Each row is a point. To make a cloud, some directions were put in groups of two or more. Within a group, all points are equally far from the middle, so they leave a hole (a ring in 2 directions, a hollow ball in 3). The other directions are filled evenly. Then the cloud was stretched, turned, moved and blurred a little. Count the holes, and give their numbers of directions, smallest first.
(in the rows, 128 means zero)

Cloud (14 x 2):
[[181 107]
 [165 111]
 [128  97]
 [ 91 130]
 [128 155]
 [136 147]
 [129 140]
 [180 107]
 [180 146]
 [135  86]
 [186 120]
 [123 104]
 [118  57]
 [ 88 122]]
Holes: 0

Cloud (26 x 4):
[[114 184 112  76]
 [177 115 158 149]
 [125 166 136  76]
 [135 109  78 125]
 [138 113 122 164]
 [136 171 142  55]
 [116 208 133 141]
 [152 148 144 127]
 [ 87 118  93 134]
 [177 137 156 152]
 [170 109  99  91]
 [147 118  94 187]
 [120 147  87 124]
 [180 108 102 157]
 [138  99 115  82]
 [101 125  88 167]
 [123 152 141 105]
 [173 168 145 118]
 [159  93 165 134]
 [115  78 113 111]
 [146 191 155 123]
 [100 118  97  99]
 [130 137 149 134]
 [158 118 191 115]
 [139 161 142 100]
 [ 86 194 128  78]]
Holes: 0

Cloud (49 x 6):
[[ 80  82 136 136  84 167]
 [136 104  75  72  92  92]
 [165 111  83 125 139 131]
 [117  82 102 209  80 113]
 [104 161 130 144 132 149]
 [125  92 155 117 116 161]
 [100  93  78  68 143 137]
 [164 144 102 135 167 167]
 [144  98 135 147  76 149]
 [ 71 113 175 114 120 152]
 [110  88 153 104 120 111]
 [134 132  76 113 157 100]
 [ 89 104  82 149 131  97]
 [172 114 110 161 119  90]
 [124 130 123 168 135 139]
 [112  65 133  85 111 115]
 [110 154  65 143 143 120]
 [101 110  84 147 152 161]
 [118 116 187 187 117 171]
 [111  95  93 115 183 129]
 [ 92 132 123  92 122 156]
 [120 131  55  81 134  95]
 [145 139 158 120 141 154]
 [ 71  90  77  90 156 155]
 [ 99  82 103  74 162 161]
 [129 167  56 144 137 116]
 [ 84 147 112 152 161 135]
 [145  99 100 120 155  73]
 [159 154 168 141 153 117]
 [117 140 129  75 192 136]
 [148 175 118 153  85  87]
 [148 143 150  95 135 128]
 [144 131 183  80 126 116]
 [ 84  70  93 123 102 149]
 [152 130  60 141 133 144]
 [103  96  72  91 138 126]
 [100  98 114  99 150 161]
 [127 114  56  56 154 118]
 [109 160  64 110 161 129]
 [172  90  83 161 102 138]
 [144  78  65  98 145 140]
 [129  92 111 115 160 180]
 [109 148 150 146 143 144]
 [159 140 127  68 173 182]
 [154 131 175 161 114 135]
 [108 109 118 173  97 119]
 [143 134 159 123  96 143]
 [101  86  98 150 146 135]
 [110 133 105 108 160 158]]
Holes: 0

Cloud (76 x 8):
[[138 119 100 158  86 107 200 150]
 [185 122 102 173 123  74 158 126]
 [100 138 114 131  90 132 161 118]
 [180 110 124 117 121  76 166 111]
 [145 147 136 151 148 111  90 129]
 [123 174 161  90 119 135 111 127]
 [139 149 168 166 138 131 135 119]
 [161 109 177 130 124  84 135  80]
 [155 111 167 117 172 130 111  95]
 [106 114 148 145 144 190 101 148]
 [147 103 142 110  75 171 116 115]
 [110 115 163 167 148 140 132 104]
 [117 150 132 128  81  36 132 138]
 [120  63 167 163 103 175 117  89]
 [142  75 166 127 153  99 171  76]
 [119 161 195 120 173  86 102  93]
 [111 125 132 153 106 177 130 179]
 [158 109 150 143  90 157 114  77]
 [153  76 142 129 124 138 156 109]
 [111  91 182 182 138 184  92 121]
 [148 139 135 154  89 128 185 119]
 [155 133 134 155  80 152 151 190]
 [101 132 165 134 128 146  61 127]
 [174 109  88 135  70  99 184 102]
 [134 100 100 163  75 161 166 178]
 [ 96  98 156 154  80 146 144 161]
 [103 127 178 158 102 168 157  99]
 [158  97 106  98 108  66 146 117]
 [140 148 147 137  61 131 128 119]
 [121  96 140 124  59  55 146 111]
 [ 97 111 170 133 153 153  75 135]
 [168  61  83 137 135 162 206  88]
 [126 139 116 143 128 134 125  80]
 [174 121 176 170 137 126 116 113]
 [112  80 105 121  28 108 159 111]
 [149 132 155 166 126 110  97 133]
 [140  86 118 120 136 213 145 132]
 [120  90 124 158  84 115  94 123]
 [129 125 186  92 141 101  90 105]
 [164  86 150 133 143 100 180  88]
 [123 121 177 111 159 160  84 112]
 [120  83 146  95  96 147  96 124]
 [160 160 144 132 189  85 147 111]
 [123 152 173  76 105 130 110 133]
 [100 117 118 124 118  99 113 113]
 [103 125 184 141  85 102  58 149]
 [143  90 135 153  94 103 148  72]
 [147  91 109 182 131 111 168 115]
 [161 172 142 137 169 112 106 106]
 [174  90  93 116 102 102 164 147]
 [126 121 120 104 117 163  94 170]
 [135  98 186 168 130 113 138 126]
 [ 99  95 113 150  63 135 171 131]
 [158  82  92 114 116 122 190  94]
 [124  73 145 147  79 133 147 162]
 [101 132 187  93 134 126  69 119]
 [126  90 156 119 172 123 132 106]
 [134 142 156 157  93 153 159 165]
 [144 138  74 143  88  93 133 150]
 [130 176 155 135  77 128 116 156]
 [103 110  96 149  81 141 186 171]
 [156  73 132 144 120  83 183  76]
 [121 125 142 156 107  89 183 132]
 [141 173 173 150 132 101 112 124]
 [172 121 160 112 126 118 128 145]
 [114  83 125 168  94 159 110  89]
 [133 151 186 170 146 173 131 130]
 [156  83  97 127  80  96 206 123]
 [179  91 111 134 125 141 197 109]
 [119  86  95 168  95 136 166 134]
 [154  97 179 144 118 141 120  99]
 [109 105 162 130  57 118 134  97]
 [114 120 124 157 124  93 195 136]
 [130  82 124 163  90 129 106  60]
 [130 114 140 143  65 132 127 108]
 [130 180 190 132 157 139  83  98]]
Holes: 1 (2)

Cloud (94 x 9):
[[144 146 166 120 170 102 132 151  61]
 [ 99 140 148 102 189 111 140 139 178]
 [164 169 166 146 168 143 136 112 143]
 [158 179 144 124 169 145 155 172 135]
 [169 129 114  96 162  93 125 111 116]
 [125 133 140  77 179  62 100 147 160]
 [ 72 103 131 124  85 146 114 135 138]
 [ 75 141 156  62 155 130 165 146 120]
 [132 106 126 169 113 121  82 151  95]
 [ 94 158 144 155 130 136 154  98 107]
 [127 100  95 110 136 157 164 136 166]
 [114  54 183 138 116 109 153 125 142]
 [ 90 180 109 116 159 165 115 111 141]
 [133 147 100 111 146 142 144 129  74]
 [100  75 148 140 139  93 110 118  82]
 [150  64 116  94  96 127  91 181 135]
 [104  88 122  82 138  73 101  71 118]
 [164  86 102 118 113  96 134 165 154]
 [ 66 140 145 106 110  86 130 110 104]
 [ 73 114  99  74 120 120 153 111 104]
 [ 86  85 142 167  93  76 141  86 136]
 [109 107 125 163 115  97 138  75 138]
 [121 142  87  98 163  92  83 174 114]
 [110  81 131  92 140 156 191 137 170]
 [154 154 149  74 145 132  65 108 130]
 [155 127 128  61 170 130 143 124 142]
 [117  67 144 133 136  82 108 121  73]
 [112 153 139  87 114 131 167 143 171]
 [ 64 126 138 119  84 120 144 149 138]
 [159 113 139  84 100 106  77 200 126]
 [ 98  93 166 117 118 140 138  87 174]
 [103  90 174  68 115 112 111 147 102]
 [104 180 142 131 163 154 134 101 102]
 [198 106 115 113 134 165 101 169 136]
 [175 149 166 111 126 104  54 109 136]
 [126  46 195  84 127 101 126 120  97]
 [105 126 111 144  64 120 173 100 161]
 [157 114 133 107 136  90 104 171 175]
 [146 154 104 119 161 109  85 186  98]
 [106 153 151  79 130 105 128 104  98]
 [162 178 112 115 122 105 146 158 105]
 [123 187 106 151  92 157 152 142  99]
 [141 111 120  78 141 128 169 108 146]
 [137 129 101 123 129 166 165 168  79]
 [ 75 154 147 106 128 136 200  99  74]
 [123  88 159 110 134 148 112  78 133]
 [193 140 168 127 147  96 107 161 117]
 [181  86 138 118 135 171 108 175 110]
 [108  73 123 142 139 122 156 155 120]
 [136 111 123 145 148 176 135 175 143]
 [118  78 118 157 102 101 153 132  67]
 [153  86 183 104 161  98 164 155 138]
 [115 131 166  68 130  86  97 109 135]
 [144 110 167 133  95 172 108 179  81]
 [153 129 143  56 177 157  53 175 141]
 [131 107 114 101 106 120 141 148 190]
 [118 122 119  84 105  88 166 101  75]
 [131  99 125 103 109 127  71 118 203]
 [153 101 177  98 135 137  75 156 199]
 [ 97 109 114 161 126  79 157 159  85]
 [124 136  95 128 165  96 158 100 164]
 [130 100 118 130 133  87 117 163  64]
 [135  83 154  84 119  83  47 111 158]
 [103 159 133 129 109 162 124 116 188]
 [113  69 174 137  91 102 168  87 130]
 [101 115 131  92 146 104 145 177  92]
 [ 86  92 154 129  89 149 123 118 109]
 [108 165 167 106 161  88 141  82 136]
 [ 96  97 146 129 142 128 161 166  91]
 [151 119 117  54 122 145 102 159 147]
 [109 142 174  66 183  98 115 135 163]
 [118 104 135  92 103  50 132  87  89]
 [103 180 100 138 166 122 159 114  92]
 [145 166 139  69 145 122  88 120 150]
 [ 66 108 126 155  74 118 153  97 132]
 [141 168 171 155 133 148 174 144  99]
 [164 160 154 149 139 145 117 105 158]
 [127  83 154 165  90 154 136 146 106]
 [189 144 120  85 166 135 103 145 114]
 [138  61 189  97 105 101  97 119 147]
 [176 151 137 116 124 116 104 199  92]
 [ 94 176 145 107 120 147 191 114  90]
 [108 114  78 101  61 158 132 128 120]
 [136  93 115 147 154 127 169 114  97]
 [ 88 160  95 161 143 100 132  81 138]
 [146 101 155 115 107 164 103  93 153]
 [122 192 126 134 138 122 168 122 108]
 [159  74 208  96 104 112 110 152 138]
 [ 67 117 153  99 145 150 121 102 119]
 [188 101 126 116 167 130  61 163 107]
 [103  85 145 180 110  87 173 118 107]
 [105  83 125 134 101 114  87  89 127]
 [144 165  97 154 164 124 137 134 160]
 [158  95 124 135  63 123  83 127  92]]
Holes: 2 (3, 3)

Cloud (105 x 9):
[[178 198 149 131  91 113 119 123 128]
 [177 151  99 127 145 143 182  97 127]
 [ 90 134 155 167 119 108 150 140 129]
 [181 161 109 151 146 155 165 151 189]
 [136 125 136  97  85  68 108 177 130]
 [141 128 171  79 145  72 112 154 196]
 [148 198 126  64 145  98 135 129 165]
 [126 100 147 130 119 103  99 118 191]
 [ 82 123 116 108 172  84 137 136 173]
 [124 168 178  81  93  77 153 116 120]
 [153 165 177 111 124 101 187 107 126]
 [154 115 137 144 152  83 139 104 125]
 [157 119 179 103 175 128 133 122 138]
 [107 159  69 109  93 103 109 175 164]
 [121 178 163  64 125  65 125 188 133]
 [141 124 117 115 159 108  97 106 188]
 [153 120 126 141 140 149  71 160 184]
 [144 118 135 153 120 103 125 129 191]
 [ 71 141 167 101 147 106 101 161 157]
 [ 93 107 133 119 139  83 172 133 124]
 [176 150 122 136 171 153 119 151 151]
 [133  94 106 137 128 132 117 180 127]
 [163 180 103 141 156  97  72 132 148]
 [141  99 136 172 100 159 142  95 124]
 [133 179 162  91 149 112 127 195 164]
 [169  92 156 133 118 147 105 163 129]
 [ 94  99 128 106 117 139 166 173 135]
 [157 130 183  94 154 110 159 181 172]
 [ 95 135 146 165 100 125  80 121 145]
 [137 174 155 113 109  45 124 163 134]
 [167 175 183 160 121 134 141 149 158]
 [ 84 150 129  91  90  93 102 105 164]
 [177 170 136 173 144 112 102 129 114]
 [177 196 119 121 102 141 100 152 175]
 [178 147 155 142 116 180 132 128 185]
 [101  87 179  99 157  91 109 122 151]
 [163 152 144 154 112 158 194 117 128]
 [124 161 145 111 151 103 152 205 148]
 [179 193  94 111 145  84 132 146 158]
 [131 157 175  99 121 133 153 115 183]
 [186 192  83 101 118 135 134 151 135]
 [147 100 185 126 144  95 104 113 163]
 [112 154 129 118 126 119 134 143  88]
 [167 105 158 154 115 159 146 115 107]
 [135 152 101  93 150  81 173 165 170]
 [193 181 103 132  78 116 137 144 144]
 [167 161 135 105  76 133 104  92 143]
 [168 185  92 110 130 137 115 130 122]
 [186 171 133 125 170  85 161 108 130]
 [101 162 130  90 166  80 187 144 153]
 [113 142 130 138 141 139 174 133 110]
 [141 171 137 103 150  58 114 197 135]
 [119 133 120 125 146 138 119 139 109]
 [110 144  73 136 100 113  88 169 164]
 [120 139 103 143 131 135 156 174 200]
 [100  85 186 127 131 102 102 158 160]
 [ 98 121 107 100 115 108  72 175 151]
 [167 146 213 115 151 116 140 111 155]
 [166 188 143 109 165 123  87 146 150]
 [186 170 103 155 147 137 130 174 150]
 [133 171 174  72 104 102 123 100 150]
 [152 168 104 159 118 132  80 106 130]
 [128 120 154 110  98 141 202 151 123]
 [128 132 149  60 104 104 184 158 146]
 [150 117 130 116 136  66 123 116 114]
 [ 95 135 124  77 154  79 148 161 188]
 [172 162 142  94 143 130  92 153 132]
 [176 154 170  94 122 102  75 174 153]
 [131 134 178 149 100 102 120 186 154]
 [109 170 191 103  97  91  94 115 110]
 [130 109 143  91  70 119 108  90 123]
 [178 139 110 168 155 132 124 163 135]
 [197 160 109 176 134 161 145 150 144]
 [126  96  77 113 140 131 129 123 165]
 [143 183 109 133 129 124  80 102 135]
 [172 167 102 131 115 122  68 159 182]
 [179 167 134 174 162 142 119 140 182]
 [ 89 117 142 132 116  90 113 100 174]
 [173 130 149 177 101 133 100 163 157]
 [117 130 125 116 107 109 206 148 134]
 [ 91  93 172 113 105 137 113 148 133]
 [159 162 135 156 127 154 190 109 134]
 [113 144 159 121  96 124 161 133 189]
 [155 150  67 134 121 105  92 162 146]
 [134 182 136 109 124  67  72 161 195]
 [185 145 144  72  88 111 104 159 165]
 [160 117 189 123 148  91 108 125 181]
 [156 134 117 149 141 161 180 110 111]
 [124 157  96 128 157  84  68 137 138]
 [128 168 128 149 144 151 105 114 145]
 [123 193 152  72 132  83 130 131 192]
 [ 91 149 187  91 117  86 142 117 177]
 [192 123 126 156 106 148 122 152 103]
 [193 127 114 135 125 128 167 104 120]
 [165 111 143 112 168  90 143 118 122]
 [122 151  91 122 143  51 111 138 137]
 [111 150  67 101  99 102 153 150 175]
 [152 217 134 133 147 106 113 167 173]
 [168 112 102 128 172 129 146 138 155]
 [165 152 141  88 145 101  64 150 144]
 [138 164 115 142 129 145 201 149 154]
 [126 131 174  93 125 135 184 166 139]
 [156 187 140 156 119 156 142 152 176]
 [130 119 145  91 167  92 149 182 185]
 [173 142 150 111 132  91  98 185 125]]
Holes: 3 (2, 3, 3)

Cloud (105 x 9):
[[125 172  94 146 119 185 120 154 144]
 [149  90  95 128  81  90 154  76 105]
 [195 154 139 112  94 122 110 139 131]
 [ 96 143  82  87 127 107 153 135  73]
 [121 166 179 134 130 133  61 140 164]
 [135 186  72 125 157  82 119 149 121]
 [ 73  67 133 116  82  90  88 113 154]
 [139 124 151 118  58 104  99 147 151]
 [106 102 180 106 152 119  87 134 171]
 [138 149 117  96 131  80 123 141 158]
 [144 157  47 117 132 125 143 103 119]
 [ 95  77 137 120  44 157 131 126 125]
 [106 115 161 140  65 144 138  93  86]
 [109  96 115 119 149 117 139 131 154]
 [101 157 162 170 148 128  80 124 209]
 [ 98  85 177 123  76 132 116 135 114]
 [ 93 120  66  80 102  86 162 170 100]
 [131 107 111 138  71 114 146 138 155]
 [126 155 115 117 134  74 140 130 145]
 [ 93 184 151 114 115 110  64 142 134]
 [ 97  87 128  75  98 119 161 156  64]
 [ 88 150  47 142 104 141 121  87 123]
 [123 160 148 125 125 116  70 141 176]
 [ 88 173 141  97 123  97 121 145 110]
 [133  76  77 138  89 162 127 116  97]
 [ 79 148  61 127 108 135 118 121 137]
 [162 148 140 100  74 126  65 140 151]
 [131 129 110 151 143 139 112 177 106]
 [ 93 111 181 101  99 113 128  98 122]
 [ 98 161 167 158 128 115  78 133 152]
 [124 152  90 114 116  79  96 169 100]
 [ 86 119  82 104 123  87  87 137 148]
 [143 185  82 138 110 107 165 102 120]
 [ 76 112 169 117 118  89 148 122 119]
 [110 134 155 158 170 149 102  80 123]
 [141 221 128 114 163 104 106 122 193]
 [132 176 150 104 131 134  69 165 120]
 [136 184 149 154 131 108  84 131 169]
 [119 170 139 106  94 141  89 140 114]
 [117 135 139 146 125 143 123 122 145]
 [ 72 139 113  99 117  96 105 134 106]
 [114 156 114 136  93 128  92 163  90]
 [ 93 109 155  69 108 129 109 173 135]
 [ 95 105 182 107 145 135 118 115 159]
 [ 81  94 104  89  97 155 100 168  87]
 [ 81 111 132 121 104 140 117 154  57]
 [ 85 120 177 108 127 126  51 122 185]
 [ 85 138 160  90 139 150  89 162  97]
 [120 155 165 106  77 109 110 143 138]
 [134 147 103 131 116 147 121  98 114]
 [ 85 149  64 118 135 139 178  70 144]
 [108  43 155 129  91 172  97 107 137]
 [151 133 100 123 122 135 145 134 163]
 [110 118 128 121 134 105 146 150 112]
 [ 93  98  80 110  91  79 155 137  94]
 [146 124  69 117 131 150 195 128  92]
 [ 93  87 151  62 107 151 123 139 134]
 [ 60  86  65 116  99 106 132 125 124]
 [ 84 135 174 119 113 123 144 164 117]
 [114 183 172 116 161 138  85 145 165]
 [ 66  60  95 141  68 138 135 127 105]
 [ 71  49 141 114 117 140 125 137 118]
 [119 171  59 176 103 117 157 111 106]
 [ 90  90 123 121  55 106 156 165 119]
 [ 85 111 147 125 120 138 146 119 100]
 [109  94  84 107  59 143 139 169  88]
 [124 175 165 128 147 144  82 188 126]
 [ 72 103 105  79 166 133 112 165 118]
 [113  83 193  98 118 170  75 146 156]
 [122 135 127 137 119 110  88 116 132]
 [116 125 113 102 122  89 137 169 153]
 [ 55  92 157 128 108 135 148 153 121]
 [ 99  76 156  67  47 140 111 116 136]
 [ 83 102 102 119  92 190 139 109 106]
 [101 198  47 136 117 116 115 136 134]
 [ 94  84 109 135  92  98  84 122 151]
 [121 171 109 140  84 146 126 172 118]
 [137 141 157 140 139 153 129 160 116]
 [140 146 129  98 138 112  88 106 124]
 [130  82 105 129  56 164 127 154  73]
 [121 130 123 150 115 125 168  76 102]
 [ 87 130 135 138  87 130  89 168  90]
 [118 149  90 169 131 135 136 131 147]
 [119 197  97 131 151 131  75 134 159]
 [115  62 164 128  75 124  80 128 107]
 [131  74 115 109 107 164 178 143  75]
 [120 154  99 119 171 127 128  86 112]
 [ 93 153  67 112 176 137  95 150 167]
 [ 89  99  97 100 144 133 104 170 143]
 [ 95 139 117 166 132 136  91 105 161]
 [155 127  60 123 118 116 152  92 109]
 [ 85 115 175  86  98 176  69 124 164]
 [ 91  96 221 120  96 169 105 115 146]
 [ 88  98  66  94 140 125 109 108 124]
 [126  98 100 118  84 172 127 191 122]
 [104 132  63 107  86 147  96 157 133]
 [ 53 137 103  92 115 112 146 176 121]
 [ 96 175 120 127 140 115  68 170 193]
 [117 113 135 124 114 135 109 107 116]
 [ 94  60 160  89 123 131 129 131 106]
 [134 155 105 122 146 118  76 127 195]
 [125  97 160  90  86 140 158 145 133]
 [ 46  59 101 111 109 131 117 151 104]
 [ 66 149 167  92 104 131  99 151 118]
 [ 73 132 139 125 155 131 126 101 167]]
Holes: 0

Cloud (90 x 9):
[[166 158 128 167 129 164 132 166 177]
 [ 92 157 159 178 171 175 128 127 153]
 [128 114 157 146 110 205 134 101 133]
 [106 129 145 209 158 150 137 143 160]
 [101 166 148 159 178  91  97 159 116]
 [158 164 144 113 140 148 130 163 109]
 [120 157 138 130 153 102  80 172 150]
 [139 136 159 111 145 166 172  92 112]
 [ 54 112 137 138 171 125 145 149 135]
 [137 188 172 117 174 122 132 144 111]
 [102  87 164 186 121 142 148  86 153]
 [105  84 141 132 101 119 177  94 137]
 [154 157 133 120 134 209 114 141 151]
 [117 151 144 122 143 166  97  64 117]
 [ 63  91 128 141 139 131  97 129 110]
 [ 72 134 145 125 153 143 108 138 151]
 [126 188 160 134 160 151 184 162 162]
 [146 127 202 193 157 105  95 124 132]
 [154 133 155 137 149 180 161 201 150]
 [113 206 173 155 165 138 160 118 142]
 [108 110 123  97 141 119 162 112  80]
 [102 115 131 112 139 132 182 109  76]
 [ 86 151 145 145 173 190 119 142 168]
 [ 74  79 131 175 141 146 123 126 138]
 [155 121 148 104 164 148 153 174 151]
 [165 131 111 151 130  86  93 191 190]
 [141 149 183 129 164 131 167 147 151]
 [128 129 162 122 152 171 180 149 151]
 [125  76 134 116  90 162 148  88 142]
 [161 140 166 113 108 135 178 161 168]
 [117  85  94 148 124 126 167 134 137]
 [ 80 136 127 117 151 112  85 106 136]
 [162 120 148 147 123 102 147  99 149]
 [ 73 105 202 140 174 103 156 110 134]
 [134 149 138 115 175 181 184 140 156]
 [140 145 145 108 105 109 124  96 145]
 [144 170 142 119 129  86 137  81 118]
 [ 72 122 143 161 181 137 109 142 130]
 [145 169 145 117 115 148  94 144 142]
 [125 154 105 183 157 169 131 132 162]
 [159 152 165 178 149 111 130 104 170]
 [145 142 124 166 157 159 197 128 146]
 [122 115 145 112 127 167 197 113  90]
 [ 77 105 136 124 172  97 125 135  88]
 [106 169 186 158 209  82 143 140 142]
 [140 133 129 138 186 147 109 201 151]
 [137 116 201 205 129 140 169  91 146]
 [ 98 101 136 129 161 112 167 156 100]
 [123 106 140 145 128 190 126 100 154]
 [147 125 172 187 128  91 108 135 202]
 [ 80 115 150 191 152  92 151 104 148]
 [ 93 145 119  65 113 135 109  85 111]
 [173 124 133 174 138  79 104 155 144]
 [184 133 208 145 130  80 128 115 140]
 [170 159 170 153 141 159 168 105 156]
 [117 130 143 140 140 112  68 150 153]
 [109 158 157 105 169 127 174 113 113]
 [148 106 114  85  86 136 137 123 154]
 [ 98  99 131 101 147  94 128 106 101]
 [124 161 145 187 143 188 143 145 136]
 [141 174 146 118 161  66  99 140 150]
 [140 156 146 120 138 125 153 111 139]
 [ 72 154 100 141 153 129  89  81  98]
 [ 98 160 120  69 141 131 121  53 111]
 [ 66 149 117 150 171  94 137 148 173]
 [124 185 129  64 155 132 143  83 149]
 [120  95 197 192 133 155 129 126 164]
 [116 164 150  88 132 135 152  67 165]
 [ 85 111 154 144 127 115 162  62 106]
 [142  96 182 170 137  85 141 104 185]
 [134 111  81 126 102 150 153 143 137]
 [ 73  88 163 121 172 158 128 105  94]
 [ 95 181 137 140 137 190 113 132 165]
 [ 99 171 135 171 198 111  94 162 142]
 [166 147 125  93 121 155 106 139 138]
 [112  93 134 157  96 190 115  85 141]
 [181 158 160 151 145 170  94  87 176]
 [146 132 136 180 154 144 113  85 132]
 [127 101 146 166 138 100 179  83 147]
 [149 167  73  82 117 163 107 139 165]
 [138 170 150 120 164 101 112 137 187]
 [130 123  70  84 144 160 145 134 145]
 [122 114 103 102 129  86  73 145 129]
 [164 122 146 150 173 143 135 184 171]
 [129 101 151 108 144  84 148  58 161]
 [108 137 122 169 133 130 104 180 173]
 [132 180 182 192 190 103 149 108 155]
 [147  99 112  83  80 153 148 134 144]
 [137 173 123  51 166  88 165 125 129]
 [114 107  76 154 110 110 109  84 153]]
Holes: 0
